Rows are points. Two turns around zero, p and q, are shown by what they do to some points. Write where each new point lands after one turn and then the other. Backwards means that the second turn is done in reverse. Each puzzle has new turns, and all numbers are rounded.

Turn p:
[-43,   0,  20] => [-20,  41, -12]
[-29, -26, -22] => [-44,   0,   7]
[61, -4, -1] => [ 41, -36,  27]
[10, 30,  3] => [ 22,  -5, -22]
Turn q:
[-18,  35,  32] => [ 6, 27, 42]
[ 29, -29, -16] => [ 12, -19, -38]
[ 34,   3, -45] => [-12,  14, -53]
[-43,   1,  28] => [ -7, -12,  49]
[ 36, -13,  -7] => [ 20,  -2, -33]
[-39,   3,   7] => [-20,  -9,  33]
Where do these land?
q, then p: [ 20, -15,  -5] => [ -7, -23,   8]
q, then p backwards: [32, 10, 16] => [ 8, 21, 30]
q, then p backwards: [ 24,  15, -15] => [-21,  20,  14]
p, then q: [-76, -10,   4] => [-60,  30,  38]

Turn p:
[-11,  15, -12, -14] => [ 14, -12, -18,  -5]
[ 14, -37, -31,  -6] => [-37, -34,   8,  -3]
[-40,   5,   0,   4] => [ 19,   4,  -4, -35]
[ 35,  11,  71, -12] => [32, 32, 39, 55]
[  2,   6, -27,  27] => [-26,  10, -24, -12]
Turn q:
[-25,  -9, -12,  52] => [  0, -54, -24, -10]
[-10, -35,  -9, -23] => [-31,  -1,  28, -12]
[76, 30, -5, -5] => [ 61,  49,   0, -24]
[ -3,  21, -19, -18] => [-12,  25, -19,  -5]
[-7, -5, 16, -2] => [-2, -5,  9, 15]
[-32,  -2,  30,  -5] => [-17, -14,   6,  38]
Where do these land?
p, then q backwards: [ -5,  13, -12, -60] => [-3,  3, 24, 58]
q, then p backwards: [-19, -13,  37,  -9] => [ 35, -17,  13, -16]
q, then p: [29, -2,  0, 14] => [-2, -8,  5, 31]
p, then q backwards: [ 13, -15, -50,  42] => [-46,  -3, -46, -21]
p, then q: [-17,  17,  26,  13] => [ 21,  28, -12,   5]

Turn p:
[ 34,   2,  18, -13, -18,   7] => [-5, -1, 16, 32, 25, -9]
[-33,  16,  28,   1, -26, -15] => [ -2,  19, -32, -18,  36,   6]
[-11, -20, -34, -20,  44,  17] => [ 29, -19,  30, -21, -39,  15]
[ 28,  12, -27,  13, -14,   0] => [-21,   8,   1,  32, -20,   7]
[ -1,  13, -32, -11,  -5, -34] => [-26,  27,  13, -10, -14,  26]
[15, 14, 24, 11, 17, 17] => [ 19,   5,  -2,  14,   1, -33]
[-32,  -9,  27,  10,  25,   4] => [ 24,  -9, -16, -35,   5, -21]
[ 22,  -5, -29,   4,  -4,  28] => [  3, -17,   6,  33, -25,  12]
[-21, -23,  26,   4, -18, -24] => [-20, -12, -15, -28,  31,  -4]
Turn q:
[ 41,   8, -27,  24, -21,  21] => [ 12,   7,  13,  16,  51, -26]
[  6,   7, -32, -14,  -6,  36] => [ 44, -13,  -1,  11,  21,  -3]
[ -4,  15,  14, -21,  26, -12] => [  8,  15,  13, -14, -28,  16]
[-26,  -1,  -2,   8,  18, -23] => [-15, -15,   3, -28, -19,   1]
[-24, -25,  14, -33, -34, -21] => [-23, -17, -25,  17,  -7,  47]
[-18, -18,   7, -13,  13,  23] => [ 18,  -5, -29,   1, -20,  -2]
[-6, 21, 34, 28, 10,  4] => [-17,  10,  17,  10, -29, -30]
[ 30,  -6,  -8,  21,  -6, -28] => [-26,  17,  10, -13,  31,  -4]
Where do these land?
q, then p backwards: [ 11, -26,  20, -23,  -2,   4] => [-14,  29, -12,  12, -20,   3]
q, then p backwards: [-35, -17,  -1, -12,  -1,   3] => [-18, -18, -17,  21,  -5,  17]
q, then p backwards: [-1, 14, -8, 38, 27, 10] => [ 10,  -9,  26,   9,  38, -12]
q, then p: [ 22,   7,  -5, -17,   2, -29] => [38,  8,  0,  7,  8, -7]
p, then q: [ 14,  29,  11, -32,  -9,  -6] => [  5,  19,  28,   0, -24, -24]
p, then q backwards: [-21,   0,  -3,  76,  -3,   9] => [-38, -56,  27,  14,  13,  24]
q, then p backwards: [ 11,  -7, -15, -30, -14,   9] => [-15,  10,   1, -18, -20,  22]
